Each row of a before or after table is a point. One or more steps were done to the points. Then noise was added and the rows were shuffled. The steps act on columns, c1 being the first. Write out the steps. A step turns or swaps two columns, mirrors them in a line or flattens them onto one, adds a multiple of one to another, or multiplies or shifts one. Angles are multiples of 10 degrees, from the lower column toward the higher: turns from -170 to 170, lines from 10 to 170 but not 90. Use the fewest steps. Two steps may share a column if one is a turn and the other turns, adds or multiplies; they go together, in the order done. Otherwise the lowest column goes first.

Before (9 x 3):
[[-11 -10   3]
 [ 12 -16   7]
 [ 23  36  29]
 [-11 -38  -7]
 [ 19 -14  29]
 [ 20  26 -50]
 [ 10  -8  37]
 [ 65  28  35]
 [-20  22  33]]
After, 9 rows:
[[-14  37  -5]
 [-13 -22  37]
 [ 71 -29  25]
 [ -8  11   8]
 [ 10 -25 -52]
 [ 27 -36  26]
 [ 17   8  35]
 [ 24  14  25]
 [ 13  16   5]]
Steps: turn c1 and c3 by -10 degrees; multiply c2 by -1

Before, 14 rows:
[[ -3   7   4 -27  24 -14 -31  36]
 [ 31  42 -22  11  38   0 -12 -54]
 [ 26  10 -14  -7   2  33 -40  20]
 [ 33  16  -5 -28  20   7  14 -20]
 [-28  -8 -45  23  39 -17 -44   6]
 [ 41 -55  -2   9   3  14 -27   8]
 [-18  -4 -28  -1 -45  -6  -4 -53]
 [ -6  10 -34 -61  50  -4  19 -51]
 [-27 -23  23 -45  35 -13  63   4]
 [-40  -8   8  10  18  26 -16  48]
 [  9  25  54 -28 -22  98   1  28]
 [  1 -16 -19  18 -21  -7 -12  61]
 [ 18 -26 -20   9  38  23  17  15]
 [ 35  28 -16 -24  10   7  12   9]]
After:
[[ -5 -17 -17  20 -19  -6 -11  59]
 [  8  26   9 -32  13  98  -1  31]
 [ 22 -27   6  10  23  27   7  15]
 [  4  12  15 -62  18  -6  15 -53]
 [ 25  43  11  12  19   5 -19 -56]
 [  3  11   3  -8  -1  29 -37  21]
 [-16  -3 -23  -2 -45  -7   7 -56]
 [ 36  23   0 -24  -2   8 -10   7]
 [ 27 -53   0   9   3  19 -30   7]
 [ 39  16   7 -27  11   8  -3 -25]
 [-43 -11   5  11  15  22   6  45]
 [-17   8  14 -30  22 -12 -19  35]
 [  5 -23  17 -42  37 -13  49   1]
 [-45 -12   7  21  14 -17 -17   6]]
Steps: turn c1 and c7 by -30 degrees; multiply c7 by 0.7; flatten c3 and c5 onto the line at 60 degrees

Before, 14 rows:
[[ 18  13  11  13 -22 -40  52  -2 -19  -5 -47  26  13  60]
 [ 10  -8  20 -26   2 -15  29 -20 -45 -33 -26 -21  11  21]
 [ 10 -20  14 -22 -26  14 -29  32 -15 -10 -24 -21  18  38]
 [ 22 -42 -38  -2  18 -23   2  15  22  15  18  25  -6  32]
 [ -8  27  -4 -36 -64  13  13  31  -3  -2 -16 -33 -60  38]
 [ 16 -26  -8   0 -10  23  -9  33   3  49   1 -42 -14  63]
 [-36  31  -8   6  19   5  29 -21  34   1 -19  -9   4  -8]
 [-49  12  -3 -16 -48  -3  -7  13 -53   4 -39  -6  -4  53]
 [ 18  -5  27  25 -37  21  29  -9   0  43 -19  15 -16  -9]
 [-40 -51  10   8 -58 -19  15   3   7 -36   2 -55  21  50]
 [  2  -5  41  44  18  -8  43   3  26 -16 -11  21 -52 -14]
 [-31   0  26  -2  10  21 -29 -44  30  18 -35 -19 -16  21]
 [-28 -47 -28  -7 -29 -42  39  27   7 -29 -47 -33 -22   4]
 [-23 -42  48  -7 -27 -33  21  18  13   5  -9 -28  -8  -9]]
After (14 x 14):
[[-36  30  -6   0  20   6 -31 -23  31   4 -21  -8   5  -7]
 [ 17  -6  26  47 -28  18 -23  -9  -4  41 -21  14  24  -8]
 [ 15 -29 -12   4 -12  21  13  33   4  62  -1 -43   8  62]
 [-49   9  -4   1 -50  -3   9  13 -53   6 -38  -6   2  54]
 [ 17  13  10  24 -17 -39 -55  -3 -20 -10 -48  23   5  62]
 [ 11  -6  21 -33  -8 -18 -32 -21 -47 -26 -24 -23  -1  22]
 [ 22 -40 -41 -10  16 -22   1  17  20   6  16  24   6  30]
 [  8 -22  16 -16 -32  14  20  32 -17  -3 -25 -23 -26  39]
 [-33   1  27 -10   7  20  31 -47  28  23 -37 -20   4  20]
 [-10  27  -5 -13 -75  11  10  33  -4  11 -15 -35  61  38]
 [-30 -46 -25   5 -29 -45 -30  26   6 -18 -45 -33  34   5]
 [  2  -4  43  46  32  -7 -23   5  24 -25  -8  20  62 -14]
 [-22 -43  48   3 -27 -34 -18  17  12  13  -8 -29  15 -10]
 [-42 -53  11  33 -52 -19 -23   2   8 -16   1 -54 -16  52]]
Steps: turn c4 and c5 by 20 degrees; multiply c4 by 1.3; turn c7 and c13 by 160 degrees; add -0.3 times c12 to c10

Before (9 x 32):
[[  2   3 -33  12 -22  21   2  18   5  -2   3  33 -22 -13   3  19  -9  13
   13  14 -11  -2  11   7   4  13   8   7  -9 -19 -21   3]
 [ 29   6 -14  11   2  18 -19   6   6  21  14  19   5 -14 -32   6  38  -2
   15  17   0  33 -17   2   4  -6  11 -31   5  16 -23  24]
 [ -2  13 -13  -1 -53  -6  24  23 -23 -23   6  22  17  13 -17  21  -1  23
   -8  -6   1  -8   0  20  35  11 -15  19 -25 -21  15 -24]
 [ 48 -11   6  37  10   5 -34   8  34  20  35  -6  12  -2 -30  -1  44 -23
   23 -31 -17  12 -19 -33  -6   1  28  -6  17  21 -50  10]
 [ 14  -3 -32   5  -7  30 -10  -1   5   2   3  -9   7 -31 -42   6   6  -2
    3  32  -5  11   0  -2  14  -9 -12   6  -7 -15 -11   0]
 [-12  21 -22 -14 -41 -17  50  14 -12 -30   6   8  23  36  22   9 -13  -5
   -7 -15   0 -11   5 -13  17  35 -19  18  -5 -15  -1  -4]
 [ 26 -10  32  35 -33 -21  -2 -26  10  13  42 -10  19  33  18  -9  26 -23
   27 -17  -8   0 -40  -7  -4 -22 -14  -8  17   5 -14 -11]
 [  1  25  -7   8 -34   0  35  10 -26 -20  -4  21  15   1   3   5  -4  18
    5  -8  22 -33  23  19  20  29 -28  -7 -37 -43  -7  -1]
 [ -7   2 -20  21 -22  26  -4  -8  13  -9   1  -3  -4 -12  -1  28   8  23
    1  15  16  10 -14   6   2  35  18 -15 -18 -26 -11  -6]]
After:
[[ -29   23  -19  -13  -40  -16   49   16  -13  -28    6    9   23   35
    23   10  -16   -8  -10  -15   -3  -10   14  -11   22   32  -16   18
    -5  -16    0   -5]
 [  35   -7  -31    6   -7   31  -10   -3    5    2    4  -11    8  -30
   -39    3    6   -2    4   32   -1    9    1    0  -17    5  -14    7
    -7  -13  -10    2]
 [ 120   -8    9   34    9    4  -32    7   36   17   35   -7   12    0
   -27   -1   45  -22   23  -31  -11   14  -48  -34    5   -4   26   -4
    19   19  -48   12]
 [   3   24   -7   10  -35   -3   35   12  -24  -18   -5   21   20    2
     2    7   -6   14    6   -3   15  -30   60   20   15   34  -31   -8
   -37  -45  -10    0]
 [  65   -9   37   35  -35  -21   -3  -27    9   12   41  -11   20   32
    17   -8   27  -23   27  -18   -7   -2 -100  -10  -14  -16  -16   -7
    14    6  -13   -8]
 [  -6   11  -14   -1  -53   -2   24   23  -23  -22    6   20   16   13
   -18   19    1   24   -9   -7    2   -7    1   20   -8   37  -15   21
   -26  -23   18  -22]
 [ -18    2  -20   22  -25   24   -6  -10   15   -8    1   -5   -6   -9
     3   29    6   20    2   16   14   12  -37    8   29   22   19  -15
   -18  -26  -13   -4]
 [  72    6  -13   13    5   16  -19    9    5   22   16   19    6  -13
   -34    3   35    0   17   16    1   34  -44   -2   -3    1   12  -29
     5   16  -24   23]
 [   8    6  -30   12  -22   22    2   17    4   -6    2   34  -19  -12
     4   18   -8   12   14   13   -8   -3   25   10   10   12    8    7
   -11  -22  -21   -1]]
Steps: multiply c1 by 2.5; multiply c21 by 0.7; multiply c23 by 2.5; mirror c25 and c26 in the line at 60 degrees
